Every row gives one point. The ring and each string are closed loops that go straight from each point to the next, and from the last back to the first. Before rounding, they use only three directions, however many columns there are. How many times does the string pass through the ring? Passing back the other way cancels.
(in the rows, 128 means zero)

Ring:
[[132 144 139]
 [107 164 146]
 [ 67 149 148]
 [ 64  89 140]
 [ 99  65 133]
 [130  82 131]]
String, 9 rows:
[[105  85  99]
 [103 104 146]
 [105 105 150]
 [112 100 115]
 [134  82 104]
 [143  71 124]
 [142  57 148]
 [132  47 142]
 [117  55 103]]
Times through: 0
String, 15 rows:
[[102  82 152]
 [104  89 155]
 [103 100 144]
 [111  85 158]
 [128  54 154]
 [132  50 126]
 [125  65 112]
 [108  92 105]
 [105  99 133]
 [108  89 163]
 [112  52 153]
 [106  39 132]
 [ 98  60 109]
 [ 95  83 101]
 [ 99 106 143]]
Times through: 2

Ring (6 x 4):
[[153 134 174 104]
 [104 168 187 123]
 [ 53 160 158 141]
 [ 50 132 124 141]
 [ 94 101 126 125]
 [133 102 147 112]]
String (22 x 4):
[[152 168 200 105]
 [124 157 221 119]
 [ 98 139 192 128]
 [ 98 142 158 124]
 [ 79 146 186 135]
 [ 82 143 167 132]
 [ 85 153 146 127]
 [ 50 169 128 138]
 [ 19 159 115 150]
 [ 14 123 128 157]
 [ 56 107 155 144]
 [ 82 127 139 130]
 [ 87 131 112 124]
 [ 97 121  97 119]
 [109  78 115 119]
 [118  78 154 120]
 [123  90 168 119]
 [146  84 180 112]
 [125 112 177 117]
 [120 131 164 116]
 [142 157 148 103]
 [173 175 172  92]]
Times through: 3

Ring (7 x 6):
[[155 131 113 115 121  87]
 [138 170 159  82 118 144]
 [133 162 162 105 109 174]
 [132 130 143 148 104 168]
 [131  71 105 208 113 103]
 [139  58  85 210 120  61]
 [154  82  82 173 121  55]]
String (20 x 6):
[[120  96 135 174 121 110]
 [110  68 128 211 122 101]
 [128  51  96 237 110 102]
 [141  52  81 237 103 107]
 [145  86  97 191 106 115]
 [135  97 117 174 114 112]
 [121  90 130 185 117 116]
 [112  94 144 189 114 140]
 [132 118 135 174  95 187]
 [142 138 136 146  94 192]
 [150 131 121 140 102 152]
 [140 121 126 143 113 124]
 [121 136 159 126 121 135]
 [115 179 195  87 115 192]
 [130 189 184  83 102 219]
 [147 166 148 110  95 202]
 [149 137 126 137 100 164]
 [147 123 119 148 104 143]
 [150 118 112 161  98 155]
 [138 108 120 164 110 129]]
Times through: 3

Ring (10 x 9):
[[124 134 169 144 131 168  67 110  98]
 [129 159 162 142 140 175  86 111 104]
 [136 194 145 118 154 163 140 113 130]
 [136 205 129  88 161 139 183 116 153]
 [128 195 114  56 162 108 213 120 170]
 [117 160 113  37 153  77 211 122 176]
 [112 130 125  42 142  69 186 120 169]
 [111 101 149  70 128  79 136 115 148]
 [112  93 163  94 123  97 103 113 131]
 [117 105 173 132 123 142  63 110 103]]
String:
[[148 222 149 130 161 178 149 109 133]
 [119 191 117 114 157 186 125 124 106]
 [119 179 127 120 152 183 112 122 103]
 [126 178 147 150 147 205  80 116  88]
 [145 166 191 172 136 188  66 101 102]
 [143 151 187 138 134 141 102 101 131]
 [141 145 186 129 133 128 111 101 138]
 [142 124 207 154 123 139  68  96 120]
 [140 120 203 144 123 128  79  97 127]
 [122 127 163 113 132 128 103 111 125]
 [105 109 145 109 129 140  82 120 103]
 [ 96  73 159 130 115 151  30 119  78]
 [124  82 204 153 111 135  34 101 101]
 [136 119 197 137 123 125  82  99 127]
 [135 137 180 121 132 123 110 104 136]
 [135 125 196 155 124 153  60 101 108]
 [123 128 179 170 127 192  30 109  76]
 [118 147 157 168 135 215  34 116  65]
 [143 176 181 168 141 193  74 104 101]
 [152 183 184 144 144 157 118  99 135]
 [131 166 151 108 145 138 135 112 135]
 [121 175 127 103 152 158 136 120 122]
 [134 213 129 115 162 178 149 117 125]
 [151 226 151 124 162 168 162 108 143]
 [158 217 167 127 157 154 161 102 152]]
Times through: 2
